Each point is reached from the start by the listed moves, each made once or not at all, plus a little noise. Is the number of moves made odd or even? Then give how often each move was made.
(in the rows, 128 means zero)

Moves:
(1): [148 168 122]
(2): [ 88 162 157]
(3): [158 121 179]
Start: [159 143  99]
Points:
[191 137 151] -> odd (0, 0, 1)
[118 176 127] -> odd (0, 1, 0)
[170 210 173] -> odd (1, 1, 1)

Moves:
(1): [151 137 120 139 108 108 139 127 135 138 123]
(2): [114 142 118 145 117 120 125 125 115 113 143]
(3): [145 127 187 115 102 140 135 131 110  99 118]
(4): [145 120 131 163 157 123 137 128 138 142 132]
(5): [138 137 130  98 134 132 106 114 122 115 145]
(6): [132 105 110 134 136 170 117 115 108 118 112]
(7): [131 136 131 120 129 159 143 128 142 118 141]
(8): [143 141 122 139 123 112 121 161 129 121 118]
(9): [122 109 124 125 114 126 108 134 154 106 138]
(10): [137 161 142 129 110 132 110 122 141 129 110]
(11): [113 131 125 136 105 137 100 152 113 158 152]
Start: [115 135 125 163 103 135 163 159 132 143 145]
Points:
[152 175 164 158  16 184 100 152  76 117 146] -> odd (1, 1, 1, 0, 1, 1, 0, 0, 0, 1, 1)
[166 129 181 159  88 194 104 139 134  84 132] -> even (0, 0, 1, 1, 1, 1, 0, 0, 1, 1, 0)
[146 134 109 179  59 156 127 146 157 128 115] -> even (1, 0, 0, 0, 0, 1, 0, 0, 1, 1, 0)
[158 166 166 221  45 204 147 159 109 137 147] -> even (1, 1, 1, 1, 0, 1, 1, 0, 0, 1, 1)
[138 126 182 193  79 149 149 184 110 159 166] -> odd (0, 0, 1, 1, 0, 0, 0, 0, 0, 0, 1)
[152 176 149 208   7 154 107 196  85 125 129] -> odd (1, 1, 1, 0, 0, 1, 0, 1, 0, 1, 1)
[128 154 107 236  82 113 148 176 119 176 187] -> even (1, 1, 0, 1, 0, 0, 0, 0, 0, 0, 1)

Moves:
(1): [170  90 144 152 121 139 165 127 114  99 101 113 143 127 133 145 131 134
 123 130 117 105 134]
(2): [122 140 129 132 120 140 138 119 162 132 125 136 131 136 129 130 106 131
 158 133 129 132 113]
(3): [107 125 132 147 139 124 112 113 114 122 145 123 131 107 161 115 114  98
 110 139 137 117  84]
(4): [107 101 121 131 149 131 109 101 138 119 167 144 145 136 137 108  90 127
 120 131 164 104 145]
(5): [135 144 117 124 143 108 112 123 122 127 124 129 137 127 108 135 146 132
 125 116 122 128 136]
(6): [107 141 129 124 127 154 119 108 129 132 128 147 134 140 127 131 109 118
 130 131 115 135 138]
(7): [129  92 159 138 148 165 155 113 147 111 102 116 155 102 154 131 117 128
 112 108 127 137 142]
(8): [125 135 119 128 129 124 120 154 122 116 127 120 119 125 124 135 123 118
 128 130 126 119 121]
(9): [137 132 150 112 109 124 142 151 141 131 135 118 114 160 118 115 118 124
 133 115 122 125 129]
(10): [125 124 128 109 116 149 126 150 116 170 142 119 102 152 110 122 111 129
 147 120 129 125  87]
(11): [126 127 142 106 120 138 137 138 120 124 162 137 137 121 121 121 139 127
 135 117 142 132 116]
(12): [114 113 149 129 146 120 157 140 130 140 133 138 116 121 129 143 117 118
 125 134 108 123 119]
(13): [102 115 129 130 127 124 131 115 133 122 131 145 161 124 134 123 106 125
 113 131 142 136 122]
(14): [119 142 114 128 134 129 142 121 101 132 111 129 130 137 138 132 109 119
 133 117 134 131 139]
(15): [121 118 108 134 135 133 115 121 147 131 124 135 147 125 163 125 157 133
 146 118 112 136 121]
(16): [122 139 106 140 122 112 127 123 114 121 133 115 133 108 119 141 129 139
 117 117 119 111 144]
(17): [140 122 132 159 111 137 137 133 137 104 121 143 114 123 127 121 160 128
 129 114 137 117 102]
(18): [137 125 157 115 127 136 126 132 123 127 113 137 132 139 130 123 125 160
 134 129 128 123 136]
(19): [112 122 140 126 115 129 119 107 139 136 111 135 133 125 129 142 133 121
 157 123 133 129 133]
(20): [127 131 143 157 131 143 135 127 119 118 109 120 135 143 128 129 142 139
 138 135 127 133 131]
Start: [135 122 137 113 136 129 145 101 154 126 131 120 152  80 107 151 108  95
 130 134 136 128 139]
Points:
[133  81 222 159 115 211 222  90 177  54  55 108 226 103 122 175  35 132
 136 112 107 102 169] -> even (1, 1, 0, 0, 0, 1, 1, 1, 1, 0, 0, 0, 1, 0, 0, 1, 0, 1, 0, 1)
[ 75  10 227 212 147 216 231  29 148  86  83 143 219  67 174 167   7  99
 154 103 175  59  77] -> even (1, 1, 1, 1, 0, 0, 1, 0, 0, 1, 0, 1, 1, 1, 0, 1, 1, 1, 1, 1)
[114 140 140  94 122 127 123  69 184 127 126 148 207  65 110 173 149 145
 207  91 125 121 141] -> odd (0, 1, 0, 0, 1, 0, 0, 0, 0, 0, 1, 0, 0, 0, 1, 1, 0, 1, 1, 0)

Moves:
(1): [123 120 109 125 109 122 111 127 120 130 116 131 150 123 132 125 129 121
 129 128 132 145 106 113]
(2): [137 139 120 149 122 131 115 129 120 130 122 129 131 123 116 135 136 134
 118 126 122 136 117 116]
(3): [125 131 134 127 122 126 134 108 107 129 144 137 125 117 135 131 120 122
 103 155 131 122 132 123]
(4): [135 121 123 108 125 144 132 139 124 100 130 135 125 106 111 150 144 124
 139 139 139 151 144 133]
(5): [142 129 123 109 105  97 128 122  99 111 130 133 117 150 139 141 125 145
 128 125 113 122 131 127]
(6): [136 135 113 112 126 126 127 122 132 123 155 119 121 138 123 124 120 108
 113 133 126 136 122 119]
(7): [113 127 115 128 120 140 146 118 129 138 130 125 129 126 116 130 136 126
 130 122 112 113 130 132]
(8): [126 115 121 128 144 112 139 130 120 121 126 141 128 127 124 141 113 107
 115 144 133 131 134 124]
(9): [117 127 127 117 125 109 125 102 136 121 111 145 140 143 146 138 116 122
 147 132 146 134 155 126]
(10): [141 114 121 126 118 113 127 124 143 155 139 140 118 145 111 103 132 153
 135 123 102 124 139 134]
(11): [126 124 117 114 134 120 114 128 130 127 137 119 123 132 117 133 128 140
 127 124 129 135 116 139]
(12): [127 124 129 129 132 137 128 122 119 134 132 151 120 124 136 118 133 134
 125 119 130 114 128 122]
(13): [125 120 118 127 100 117 107 123 135 104 130 116 141  86 136 142 108 143
 159 111 141 105 125 132]
(14): [113 129 136 130 117 126 132 131 132 129 148 147 125 125 127 135 110 131
 127 123 131 138 140 142]
(15): [124 142 136 115 125 115 120 138 135 120 114 105 125 115 118 155 131 145
 117 129 116 122 135 113]
(16): [136 134 120 125 117 132 126 123 148 127 133 120 128 128 122 125 128 111
 118 117 119 144 121 143]
(17): [149 130 140 135 134 129 146 139 124 124 133 108 137 139 130 136 116 134
 121 120 125 118 119 146]
(18): [117 125 124 147 147 137 125 127 138 118 118 136 127 132 121 128 109 133
 136 123 129 133 114 136]
(19): [130 124 134 126 114 148 117 138 120 112 131 130 150 125 125 112 135 109
 127 125 126 109 123 130]
(20): [137 124 131 139 110 118 134 135 140 122 135 128 133 134 121 125 144 132
 118 138 142 144 122 119]
(21): [117 127 135 110 141 126 128 112 106 110 103 119 124 140 102 139 127 118
 122 115 119 142 119 118]
(22): [132 134 129 134 132 119 125 129 121 119 118 129 123 128 126 120 129 153
 112 127 132 140 126 131]
(23): [130 140 125 124 124 131 120 145 132 135 130 118 121 113 129 125 102 124
 116 138 141 125 122 122]
(24): [141 104 131 131 126 129 115 138 107 120 125 116 140 157 141 122 129 131
 121 117 132 131 131 127]
Start: [134 139 137 121 134 118 114 126 133 125 128 122 115 105 131 124 128 142
 134 126 134 117 132 126]
Points:
[154 122 112 104  65  92 139 113  92  39 144 135 115  75  76 202 110 143
 116  90 126 137 123 147] -> even (0, 1, 0, 1, 1, 0, 1, 1, 0, 0, 0, 1, 1, 1, 0, 1, 1, 0, 0, 1, 1, 0, 0, 0)
[153 123 117  99  68  89  86 112  34  45 149 112 128  99 102 161  55 156
  57  86 123  93  98 155] -> even (0, 1, 1, 0, 1, 0, 1, 1, 0, 0, 1, 1, 1, 1, 0, 1, 1, 0, 1, 0, 1, 1, 1, 1)
[114 139 103  73 110 123 103  97 112   7 126  99 126  39  54 185  95 105
  89 131 120 127 122 123] -> even (0, 0, 1, 1, 0, 1, 1, 1, 0, 0, 0, 0, 1, 0, 1, 1, 0, 1, 1, 0, 1, 1, 0, 0)
[136 132 126  88 108  63 110  98 111 118 130 102 117 145  72 178  59 148
  60 119  98 140 150 139] -> even (0, 1, 1, 0, 0, 0, 1, 1, 1, 1, 1, 0, 0, 1, 1, 1, 1, 0, 0, 0, 1, 0, 1, 1)
[169  94 108  58  73  83  64 180  70  49 129 121 137 103 115 166 131 146
  86 143 161 138 116  87] -> odd (1, 0, 0, 1, 1, 0, 0, 1, 0, 0, 1, 1, 0, 0, 1, 0, 0, 0, 1, 1, 0, 0, 1, 1)
